Each row is a point. The points of each table are mixes of a few directions, plus a little noise. Count the directions of each table, and those that both share. Where both have some left over, give the other angles between the two spaces (their principal angles), to ten degrees, smallest first.
In the rows, zero is written as 128.

First (4 x 2):
[[ 82 183]
 [136 119]
 [149 103]
 [144 109]]
Second (5 x 2):
[[127 127]
 [116 130]
 [140 127]
 [ 67 140]
 [190 117]]
Directions: first 1, second 1, shared 0; angles 40

First (6 x 3):
[[132 115 108]
 [120 156 170]
 [123 144 152]
 [143  79  54]
 [131 118 113]
 [120 156 170]]
Second (5 x 3):
[[109 129 136]
 [ 96  98 170]
 [ 99 166 108]
 [153 147 100]
 [184 100 126]]
Directions: first 1, second 2, shared 0; angles 60

First (6 x 4):
[[109 167 188 147]
 [141  98  82 115]
 [141 100  85 116]
 [110 165 187 146]
 [125 132 135 130]
 [141 103  89 115]]
Second (7 x 4):
[[117 102 145 115]
 [171 127 138 142]
 [101 106 138 112]
 [132 107 145 122]
 [168 215  71 172]
 [102 141 113 125]
 [105  97 146 110]]
Directions: first 1, second 2, shared 0; angles 90

First (9 x 8):
[[157 153 129 145 126 164 103 106]
 [ 52  84 130  86 150  59 161 170]
 [151 143 136 155  85 174 157 112]
 [ 81 100 131 101 137  84 155 156]
 [ 66 115 139 102 149 108 142 148]
 [218 140 103 158 114 139  93 104]
 [129 136 130 131 130 142 122 123]
 [127 126 128 129 122 129 136 128]
 [177 153 120 143 137 154  83 104]]
Second (10 x 8):
[[ 92 114 148 149  47 185 133 154]
 [175 130 101 114 153 118 113 126]
 [ 66 127 163 142 116 123 150 122]
 [159 128 111 121 128 134 117 133]
 [135 137 124 117 181  87 130 108]
 [ 40 127 180 148 115 120 158 119]
 [133 129 126 128 126 131 127 130]
 [120 142 134 118 206  64 137  98]
 [202 123  86 116 107 160 101 149]
 [156 122 110 128  99 157 115 144]]
Directions: first 3, second 2, shared 0; angles 30, 50

First (8 x 9):
[[146 131 162 167 130  64 128 102 128]
 [147 107 144 107 139 105 102 136 167]
 [101 116 124  98 146  91 115 167 143]
 [ 73 159  65 128 111 222 132 105  61]
 [137 145 138 146 123 133 166 139  99]
 [166 112 162 117 140  97 100 125 155]
 [158 129 139 105 130 172 105 122 109]
 [ 97 124  93 154 108 143 179 130 166]]
Second (9 x 9):
[[116 133 118 164 113 128 179 125 136]
 [163 134 147 150 118 146  97  68 119]
 [121 137 119 174 108 129 182 113 136]
 [112 108 127  41 164 111  74 194 121]
 [122 139 120 180 106 131 183 108 135]
 [141 127 135 119 132 132 101 114 122]
 [158 129 144 138 125 141  94  85 121]
 [126 129 124 142 122 127 145 124 130]
 [ 93 111 115  45 164 105 101 218 128]]
Directions: first 5, second 2, shared 2

First (11 x 11):
[[105 118 126 153 151  98 154 127  89 151 148]
 [109 117 125 145 152 100 152 129 100 148 139]
 [113 122 127 145 142 109 145 126 102 144 143]
 [115 122 128 158 133 113 135 118  93 145 166]
 [116 124 127 149 138 113 138 122 101 143 151]
 [110 118 126 142 151 102 151 130 101 147 139]
 [192 158 136  98  44 217  43 109 198  71 127]
 [126 127 128 139 126 125 128 123 117 133 142]
 [110 120 125 135 153 102 152 134 110 144 125]
 [145 137 127  87 119 151 117 141 174 105  82]
 [170 149 130  54  99 181  93 148 221  78  47]]
Second (11 x 11):
[[147  80 159 143 151 147 116 168 130 162 147]
 [117 125 128 160 121 156 113 154 144 148  78]
 [123 136 117  92 134 110 166 124 111 110 117]
 [142 148  85  71  79 158 159 106  90  85 163]
 [131 113 119 123 131 144 126 144 132 140 137]
 [109 145  96 112 153  80 119  93 155 124 165]
 [140 106 143 115 144 122 140 140 117 134 148]
 [100 218 158 208  84  88  85  48 143  88  62]
 [127  81 157 125 187 109 148 178 136 166 108]
 [146 103 141 123 116 167 141 162 107 135 119]
 [124 152 103 138 108 126  96  91 144 117 163]]
Directions: first 2, second 5, shared 1; angles 60

First (8 x 12):
[[111 135 125 126 106 103 124 120 111 101 118 122]
 [133 125 126 129 131 139 187 166 136 145 112 121]
 [117 127 150 118 151 159 119 168 158 135 134 130]
 [117 150 129 124 139 118  97 141 123 135 149 116]
 [144 117 105 186 113 120 134  79  89 149 138 183]
 [140 133 123 121 140 136 168 159 137 152 124 110]
 [115 112 134 144 113 142 186 161 131 122 101 149]
 [147 125 131  76 132 108   7  32 138  86 144  93]]
Second (11 x 12):
[[105 105 139 131  95  96 148 109 133  99 104 135]
 [132 100 128 128 106 118 176 114 137 114  91 135]
 [ 95 169 114 155 130 110 126 180 111 132 132 148]
 [134  99 138 145 117 109  84  67 133 120 139 132]
 [140 121 124  97 115  95 149  87 129 121 118 110]
 [130 126 124 109 115  98 156 104 128 121 114 117]
 [102 143 149 152 153 193  94 211 128 128 148 136]
 [122 130 138  87 122 114 141 118 130 113 128 105]
 [212 152  97 127 211 228  80 143 127 208 177 117]
 [106 135 135 152 130 136 113 166 125 120 133 141]
 [132 129 117 127 119 105 144 112 125 128 119 130]]
Directions: first 5, second 5, shared 2; angles 30, 30, 30

First (11 x 18):
[[182  93  66 144 143 138 167 109 175 109 112 113 132 125 129  89 144 168]
 [140 153 196 126 150  72 112 139  32 134  75 137 101 123 143  71 125 165]
 [127  94 106 100 162 144 170 150 165 118 138 120 116 118  89 149 164 147]
 [106 152 118 150  95 143 115  95 128 132 151 135 159 143 156 135  99  95]
 [125 121 176  89 171 101 134 169  78 128  97 131  90 114  98 124 153 156]
 [143 157 145 160 110 103 107  99  83 132 106 133 138 136 168  78 102 137]
 [110 149 100 175 101 138 155  78 143 135 172 128 177 149 157 104 110 126]
 [160 108 116 120 122 132  99 151 157 125 107 123 105 115 122 144 132 119]
 [ 70 135 166  52 138 159  96 169 108 124 131 140 108 121  93 227 122  65]
 [ 96 140 149 170 102 110 132 136 145 160 188 129 146 133 126 130 137 125]
 [152 103  68 124 113 169 124 116 193 113 129 120 136 128 127 156 121 103]]
Second (10 x 18):
[[111 125  97 111 104 116  89  63 114 129 149 173 121  90 139 120 128 114]
 [100  98  99  80 146 147 109  90 103 113 133 132 110 110 129 164 107 153]
 [127 140 167 132 148 113 148 193 144 118 152  95 112 168 105 153 125 125]
 [125 132  77 131 119 170 104  41 139 149  97 180 149  75 150  94 129 126]
 [109 107 130  94 129 104 116 132 100 108 157 117 104 133 121 164 117 137]
 [138 126 185 132 159 114 173 235 133 110 136  58 114 194 102 166 123 142]
 [153 112 102 145  93 129 128  88 100 141  83 145 161 102 159  83 143 133]
 [141 138 111 151  88 111 111  87 124 144 121 166 147  99 147  84 146 106]
 [139 137 124 146 128 145 135 122 141 139 107 134 143 123 134 108 133 126]
 [137 165 189 159 165 128 168 228 181 128 146  82 118 187  94 146 128 117]]
Directions: first 5, second 4, shared 0; angles 40, 40, 60, 70

First (10 x 20):
[[109 139 120 126 131 127 123 134 129 136 118 133 131 114 120 128 137 131
  129 117]
 [127 129 127 128 129 128 128 128 128 129 127 130 128 126 127 128 129 128
  128 127]
 [ 52 178  90 121 140 126 109 153 130 162  85 152 139  69  97 124 163 140
  133  80]
 [147 116 137 130 125 128 131 122 128 120 138 123 126 142 136 128 119 126
  127 140]
 [123 132 125 127 128 128 126 129 128 132 126 130 129 124 126 128 131 128
  129 125]
 [249  50 189 140 110 129 157  89 124  74 196  89 112 221 178 135  71 109
  119 204]
 [ 95 150 111 125 133 128 119 139 130 143 110 139 132 103 114 126 143 134
  131 108]
 [ 53 176  91 120 139 127 110 153 131 161  87 152 138  70  97 123 163 140
  134  81]
 [136 122 132 129 126 128 130 125 128 125 132 125 127 134 131 128 124 127
  128 134]
 [191  87 159 134 119 129 144 107 126 100 164 108 121 176 154 131  98 118
  123 168]]
Second (10 x 20):
[[170 114 128 148 103 137 155 117 145 112 133 114 107 160 151 143  98 147
  162 155]
 [173 106 137 143 109 133 150 115 141 110 143 115 111 163 150 138 100 136
  148 157]
 [118 145 113 123 122 130 138 127 145 129 126 137 119 131 135 117 110 127
  145 119]
 [146 133 110 145 104 137 153 124 152 125 121 123 107 144 144 139 105 151
  170 140]
 [ 80 173  93 115 129 131 132 139 148 145 109 152 122 110 124 110 117 126
  148  95]
 [ 81 165 108 100 145 124 122 135 137 142 128 153 133 114 124  95 118 102
  120  93]
 [145  97 171 102 159 117 104 116  97 113 167 123 154 142 124 107 137  81
   64 134]
 [110 108 150 137 148 119  86 141  84 142 108 115 161  80  88 155 206 140
   82 122]
 [171 111 146 116 124 126 148 108 140 104 168 125 119 179 160 106  79 100
  127 151]
 [ 84 129 123 151 136 126  92 154  99 156  77 120 153  56  81 168 213 167
  111 111]]
Directions: first 1, second 3, shared 1

First (9 x 24):
[[ 94 103 142  86 123 127 139 114 187 146  89 128 126  88  97 130 116 146
  154 114 118 141 136 159]
 [127 127 115 127 113 124 116 152 120 121 123 164  81 134 101 120  94 102
  137 138 149 122 115 124]
 [130 128 120 130 119 126 123 141 122 123 126 149 103 131 115 124 109 115
  132 132 138 126 122 125]
 [ 96  83 152  89 138 123 140  96 202 157  93 133 139  86 105 152 128 165
  145  94  93 161 145 175]
 [142 152 163 163 193 138 108  79  95 131 172  42 231 173 205 144 237 138
   85 142  95 102 128 107]
 [156 125 108 162 121 119 110 153  91 117 152 182  78 158 122 136  98 103
  114 130 138 134 118 115]
 [ 93 109 147 100 142 126 100 121 164 137 100 139 105 126  93 128 124 106
  148 139 130 115 112 144]
 [190 171  69 177  72 129 166 183  45  95 170 154 101 139 154 106  81 129
  109 128 165 138 138  86]
 [122 155 135 119 130 141 151 114 127 126 128  61 188 116 158 112 166 149
  127 136 127 112 139 119]]
Second (9 x 24):
[[ 86 144 159  82 126 136 125 132 163 130  94  80 144 100  98 109 153 134
  145 142 144  89 125 131]
 [134 117 163 139 144 121  92 143 128 128 140 158  93 142  94 164 146 128
  101 111 122 110 121 127]
 [110 121 116 108 150 137 160  64 161 148 110  65 217 108 187 111 148 148
  156 137  97 160 142 149]
 [173  99  96 180 150 118 136  92 101 138 167 163 147 160 188 154 117 134
  109 107  89 191 139 137]
 [118 113 188 124 152 122  80 147 143 129 136 151  92 137  78 171 167 133
   99 108 119  95 122 130]
 [117 169  90 106  78 138 160 164 115 107 107 110 113 106 118  73  83 110
  162 160 181 109 124 107]
 [182 101 115 191 138 110 105 141  84 126 178 204  85 170 142 169 109 121
   90 101 108 164 126 122]
 [103 129 166 106 140 129 109 129 156 133 114 111 125 116  96 139 162 134
  125 125 128  99 124 134]
 [128 163  62 117  79 137 178 142 106 113 109 107 138 110 150  63  70 113
  168 162 165 136 130 112]]
Directions: first 4, second 3, shared 2; angles 50

First (8 x 32):
[[ 90 126 166  95 163 133 135 164 101 143 148 172 117 152 144 108 114  76
  127 131 119 102 109 109 160 181  84 129 122 110  83 158]
 [139 127 104 149  78 141 147  94 112 142  92 110  96 125 132 104 142 139
  127 145 127 140 142 103  79 137 172 138 112 118 173  93]
 [121 141 138 102 133 136 117 164 167 139 161 164 159 132 146 154 153 140
  145 132 130 157 119 120 158 130  97 107 143 135  92 143]
 [162 166 107 129 141  98  98  99 132  80 131  82 129 129 119 156 158 126
  106  88 120 119 200 202 153  55 133 161  89 142 171  99]
 [ 93 136 166  89 145 145 136 176 112 146 149 183 111 155 171 114 143  81
  142 131 112 123 128 109 155 182  86 131 104 104  90 142]
 [ 96 103 171 149 159 147 120 144  84  98 118 131 124 133 112 104  93 174
  161 151 134 135 101 117  81  75 115  73 131 134  93 122]
 [151 142  73 118  88 109 140  77 151 182 126 118 142 124  93 127 131 102
   74 142 140 119 107  83 152 186 151 156 169 133 153 148]
 [171  83 100 193 116 113 131 105 165  94  99  65 146  72 105 157  90 185
  141 104 143 129 118 182  85  78 187 130 153 150 169 118]]
Second (10 x 32):
[[106 152 142 102 135 164 151 176 126 140  97 119 105 151 159 132 122 105
  147 115 140 101 145 123  85 121  84 145 103 137 128 118]
 [119 131 124  90 137 152 147 156 153 131 133 121 139 166 133 162 102 131
  163 125 159 111 175 123  87  94  80 117 132 130 128 113]
 [108 158 154  91 148 169 133 180 136 113  93 102 140 178 164 128 129 121
  124 113 142 101 160 157  86  81  69 143 108 148 146 103]
 [122 134 136  97 142 155 131 160 122 115 114 119 130 161 148 118 117 119
  132 119 138 115 141 126 107 126 102 145 128 142 132 127]
 [161  89 111 181 114  75  88  57  93 111 157 148 132  71  94  79 150 140
   82 143  86 174  58 116 217 197 226 132 159 120 121 166]
 [ 97 170 135 166 101 124 175 140 147 199 102 137  65  78 137 178 146 109
  163 127 130 101 131 127  85 111 104 110  67 102 115 106]
 [175  60  91 152 121  75  85  50 109  97 193 152 162  98  72  97 118 155
  104 150 107 183  86  98 215 193 221 117 198 119 115 174]
 [117 139 128 115 127 144 150 150 139 146 122 129 113 136 135 150 117 120
  155 125 143 112 148 119  96 117 100 124 115 125 123 120]
 [147 106 120 151 123 102 103  91 107 112 143 137 134 103 112  97 137 134
  101 135 105 153  90 121 177 169 182 135 149 127 126 151]
 [127 142 139 135 132 123 115 120 153 118 127 114 158 139 125 142 144 149
  109 129 129 129 147 170 126  72 113 111 121 128 144 104]]
Directions: first 6, second 4, shared 0; angles 30, 50, 70, 70

First (11 x 32):
[[121 123 167 127  95 140 147 124 122 154 144 105 132 140 136 152 142 148
  139 131 128 134 115 146 113 134 120 117 138 123 112 124]
 [163 121  93 180 113 187 143  89  41  79 136  22 163 132 150 114  79 142
  148 112 124  92 167 111 144  72 170  85 165 154 143 101]
 [161 120  89 125 116 136 107 132 105 124 159 106 129 129 113  95  98 113
  125 132 109  84 130 115 142 100 134 117 155 154 152 106]
 [108 145 143 125 132  91 154 208 129 127 118 178 137 125 153  94  95 102
  158  71 175  81 102 100  96 184 110 173  93 103 145 130]
 [122 137  71 162 226 139 117  57 118  37  43 145 121  92 135 143 132 128
  107 142 131 199 194 111 182 101 160 129 106 121 123 175]
 [146 124 106 115 112 136  83 100 183 166 164 102 136 150  84 118 166 135
   81 162  86 141 121 151 123  92 147  98 130 159 137  84]
 [153 115 156 106 100 127 129 109 112 167 173 142 107 129 106 133 138 143
  124 160  95 123 109 141 141 131  95 123 150 130 136 138]
 [148 137 153 132 120 120 141 124 125 156 158 147 140 135 116  99 131 141
  120 123 120 113 109 124 116 148 115 136 101 121 162 118]
 [ 91 118  85 120 158 138  90 105 174  90  69 106 108 120 129 185 158 116
  112 158 126 193 164 149 150  87 159 109 153 141  68 144]
 [ 92 136 209 116 103 106 172 168 143 170 127 166 127 136 151 154 149 142
  155 106 159 137  91 142  88 191  93 154 101  90 109 146]
 [105 133 135  99 134  87 127 191 157 138 116 190 110 121 133 121 121  99
  140 109 152 111 105 118 114 168 103 167 114 112 123 144]]
Second (9 x 32):
[[128 109 114 146 142 121  97 111 140 115 107 132 127 113  98 150 140 126
  128 144 124 125 133 135 147 107 156 116 134 143 123 126]
 [142  63  89 180 177 131  66  61 150  82  67 149 120 108  70 175 147 138
  106 159 113 141 132 134 173  91 228 109 107 172 128 102]
 [105 168 146 103  93 100 126 182 134 159 157 107 139 111 126 124 137 104
  163 132 136  96 140 144 118 117  59 119 183 108 110 164]
 [137 111 119 140 142 137 124 106 127 115 115 136 124 132 125 132 126 137
  115 129 125 138 124 123 135 129 157 130 109 137 133 115]
 [132 178 164  80  93 151 217 168  92 163 185 120 128 172 213  65  92 138
  123  80 141 140 112 105  74 189  57 163 104  87 146 130]
 [122 121 120 137 132 116 102 126 140 124 117 127 130 111 103 146 140 120
  137 143 125 118 135 138 142 107 135 116 146 136 119 135]
 [103 203 169  73  69 109 173 213 116 183 193  99 142 132 170  91 120 105
  166 107 144  99 133 134  87 149  10 136 179  83 117 170]
 [151  99 118 142 154 159 148  84 114 105 112 146 117 153 148 118 112 154
   93 115 123 160 113 108 127 151 180 144  70 139 150  94]
 [134 100 111 151 149 128  99  99 138 108 101 137 125 118 101 150 137 132
  120 143 121 132 130 131 149 111 171 119 121 147 127 118]]
Directions: first 6, second 2, shared 0; angles 40, 50

First (11 x 32):
[[ 41 163 155  26 135 111 131 116 128  86 153 116  84 117  57 244 164  89
  119 167 168 121  32 137 150  83 148 172 106 167 200 160]
 [100 138 119  90 133 103 132 111 132 100 141 122 121 108  95 187 139 117
  123 149 128 147  85 134 126  98 136 147 131 142 178 131]
 [120 153 120 140 125 134 135 144 104 138 126 135 112 145 115 129 110 126
  130 132 119 126 134 122 132 140 114 125 130 145 134 132]
 [169  87 121 153 130 119 120 108 153 129 123 122 164 109 165  93 133 146
  129 114 115 144 150 134 111 125 132 118 138  95 106 109]
 [145 114 129 121 123 124 132 132 169 122 118 144 157 132 142 107 148 118
  129 110 136 116 139 113 135 126 153 120 131 113 111 106]
 [ 89 173 141 121 125 151 134 155  85 143 132 131  82 158  97 146 110 119
  128 141 139 106 119 125 147 145 110 133 116 162 137 156]
 [140 132 126 140 122 136 133 145 136 136 119 142 136 141 136 103 127 124
  129 117 127 115 148 115 134 142 131 118 132 128 110 119]
 [179 116 101 195 128 133 130 132 116 153 117 134 149 130 163  70  97 155
  133 114  91 144 182 127 108 156 107 103 145 112  98 110]
 [ 92 176 134 103 120 139 143 161 121 129 127 151 104 160  92 149 128 103
  127 132 144  99 120 105 154 136 133 130 120 162 145 133]
 [187  70 110 171 137 111 113  92 147 128 124 110 172  90 179  89 125 160
  130 115 100 166 156 147  95 121 123 116 146  83 106 105]
 [148  88 152 149 132 147 107 110 119 144 125 103 126 122 165  91 126 150
  130 120 139 125 140 150 119 139 118 125 118 100  80 144]]
Second (8 x 32):
[[ 98 139 118 143 146 146 146 148  66 137 139 107 108 118 106 136  88 138
  121 155  94 135 129 148 137 140 117 154 126 150 144 160]
 [ 98 139 118 143 146 146 146 149  65 137 139 107 108 118 105 137  87 138
  120 155  94 136 129 148 137 140 117 155 126 150 144 161]
 [185 107 147  99  93  94  94  88 249 111 107 169 167 147 171 112 206 109
  142  76 193 113 125  89 111 105 150  78 132  86  98  65]
 [105 137 120 140 142 142 142 144  79 135 137 111 112 120 110 135  96 136
  122 149 101 134 129 144 135 138 119 149 126 145 140 154]
 [167 114 141 108 104 105 104 101 211 116 114 156 155 141 158 117 182 115
  138  93 172 118 126 101 116 112 143  93 131  99 107  85]
 [145 122 134 119 117 118 118 116 164 123 122 140 139 134 141 123 151 123
  132 113 147 124 127 116 123 121 134 113 129 115 119 109]
 [ 89 142 116 148 151 151 151 155  47 140 142 101 102 115  99 139  75 140
  119 162  85 138 130 154 139 144 114 162 125 156 148 170]
 [136 125 131 124 123 124 124 123 144 126 125 133 133 130 134 126 138 125
  130 121 137 126 128 123 126 125 131 121 129 123 124 120]]
Directions: first 4, second 1, shared 0; angles 30

First (9 x 32):
[[136  87 133 101 121 147 153  83 127  94 132 138 122 103 130 104 137 108
  139 149 141 127 126 111 130 120 133 175 153 117 100 108]
 [196 158 217 163 111  98 142 134  95  58 140 120 145 205 131 146 159 135
  103 131  65 113 174 108 176 149  81 156 122 218 159 162]
 [113 129 123  95 119 147 184 136  83 106 187 141 138 109  92  99 121  87
  185 126 139 131 111 116 122  86  76 170 138 143 109 115]
 [ 98 119 104 124 138 133 127 109 154 152 135 110 119  82 130 109 111 110
  138 118 146 132 123 154 106  92 146 141 165  88 108 105]
 [ 97 110  66 132 160 121 105 143 191 185  94 138 117 115 159 121 107 154
  113 115 147 116  90 138 104 132 177  85 130  71 125 123]
 [117 159 105 166 154  93 105 180 165 174 112 127 136 164 153 144 110 161
  113  99 107 116 113 149 121 131 139  70 114 124 155 149]
 [125  85 117 111 113 126 103  99 117 123  87 141 135  96 145 153 100 129
  151 159 156 175 120 146 126 145 168  82 124 111 108 115]
 [173 165 178 128 113 144 146 157  75  85 150 135 126 198  97 136 185 141
   91 128  96  94 157  70 162 172  71 168  80 197 162 163]
 [ 97 139 108 128 124 141  85 118 140 174 111 100 114  82 119 140 118 127
  117 125 156 148 142 162 106 126 161 107 126  89 122 115]]
Second (9 x 32):
[[127 123 134 121 120 131 127 117 116 121 131 125 128 116 123 131 125 119
  136 135 134 139 134 134 127 124 127 131 133 130 123 123]
 [148 166 137 172 148 105  99 173 162 154 100 122 123 195 147 148 150 175
   67 103  90  91 137 118 140 168 133  96  96 145 173 164]
 [ 64  88  60  61 122 173 160 111 102 149 162 150 125  37  95  95  95  84
  202 141 197 158  83 134  91  82 131 142 142  70  78  83]
 [111  70  86  95 159 129 215 106 169 101 171 169 132 107 144  53 110  93
  183 126 137  98  63 108 114  65 117 189 194  97  87 101]
 [146 116 161 128 112 122 137 100 112  92 132 121 134 122 128 129 128 111
  138 142 120 143 147 133 138 119 121 149 148 149 117 122]
 [132 139 158 123  94 138  93 107  81 119 118 104 129 104 108 164 126 118
  131 145 141 172 168 148 133 141 129 115 112 143 126 124]
 [177 165 192 179 118  98  86 136 127 109  96 101 130 188 145 170 153 160
   68 124  80 123 181 131 160 173 127 109 106 178 169 161]
 [106 116  84 115 151 136 152 146 155 151 139 149 125 122 130 101 122 130
  140 115 141 106  89 117 113 111 130 132 133  99 120 122]
 [139 165 138 156 127 121  84 157 130 154 101 110 124 161 130 163 141 161
   85 117 113 124 151 130 135 165 136  90  89 142 161 152]]
Directions: first 6, second 3, shared 3

First (11 x 32):
[[125 138 130 134 130 123 131 131 122 122 117 125 128 119 142 114 121 114
  124 119 139 137 136 124 129 122 120 111 137 128 113 121]
 [134 111 125 118 124 137 124 124 138 138 145 132 129 143 105 151 139 150
  134 143 110 114 115 135 126 137 141 155 113 129 152 140]
 [125 138 130 134 130 123 130 130 122 122 118 126 128 119 141 114 122 115
  125 119 139 136 135 124 129 123 120 112 137 128 114 121]
 [137 101 124 113 122 142 121 121 144 144 156 135 129 153  91 166 146 164
  137 153  98 105 108 140 125 143 149 173 104 129 168 147]
 [123 143 131 136 131 120 131 132 119 119 113 124 127 115 148 108 118 109
  123 115 144 141 139 122 130 120 117 104 141 128 107 118]
 [122 145 131 138 132 119 132 132 118 118 110 124 127 112 151 104 117 106
  122 112 146 143 141 121 130 119 115 100 143 128 103 116]
 [122 146 131 138 132 119 133 132 118 118 110 124 127 112 152 104 116 105
  122 112 147 143 141 120 130 119 114  99 144 128 103 116]
 [121 150 132 140 133 117 133 133 116 115 106 123 127 108 157  98 114 100
  121 108 151 146 144 119 130 117 111  93 147 127  97 113]
 [127 131 129 130 129 126 129 129 126 126 124 127 128 125 133 123 126 124
  127 125 132 131 131 126 128 126 125 122 131 128 123 125]
 [152  54 115  86 111 167 110 110 170 172 204 147 131 195  29 230 176 224
  153 195  48  66  73 160 120 167 186 249  63 129 234 179]
 [120 151 132 141 134 116 134 133 115 114 104 122 127 107 159  96 113  98
  120 107 153 148 145 118 130 116 110  90 148 127  95 112]]
Second (10 x 32):
[[116 139 144 193 146 140 115 130 109 127 103  96 155 139 128 109 119 117
  104  83 133 134 112 110 110 110 129  98 154 109  79 102]
 [147  79 130 109 135 167  99 114 152 163 157 106 152 182  74 192 142 179
  125 136  95  91 108 131 114 152 158 180 110 119 160 139]
 [158  85 122  48 131 152 107 114 160 157 152 114 135 157 107 184 127 159
  134 146 125 103 153 131 132 161 136 163 115 134 161 139]
 [149  97 125  74 131 147 111 118 151 150 144 116 136 151 112 169 127 151
  131 138 125 109 144 129 129 152 135 153 120 131 150 135]
 [110 155 134 178 129 115 138 136 107 111 110 131 127 111 143  92 125 106
  121 111 134 145 116 123 125 107 121 101 141 123 101 117]
 [105 159 129 182 119 105 149 139 106 104 118 150 115 103 140  88 135 108
  130 128 124 146 105 132 129 104 124 111 128 127 117 128]
 [127 134 114  99 107 105 150 132 134 117 145 168  97 105 133 125 140 128
  151 168 121 131 129 146 144 131 125 146 105 145 166 151]
 [132 131 140 135 149 141 111 126 122 133 102  89 152 135 146 120 104 110
  107  86 156 135 152 107 120 126 116  92 160 117  81 100]
 [105 157 119 166 105  95 162 140 113 101 136 178  96  97 131  95 149 120
  146 159 109 141  96 147 137 109 130 136 107 137 151 147]
 [130 144 124  97 126 111 137 131 127 117 114 133 115 101 164 107 112 101
  131 126 158 145 163 124 140 128 105 101 139 138 115 122]]
Directions: first 1, second 3, shared 1
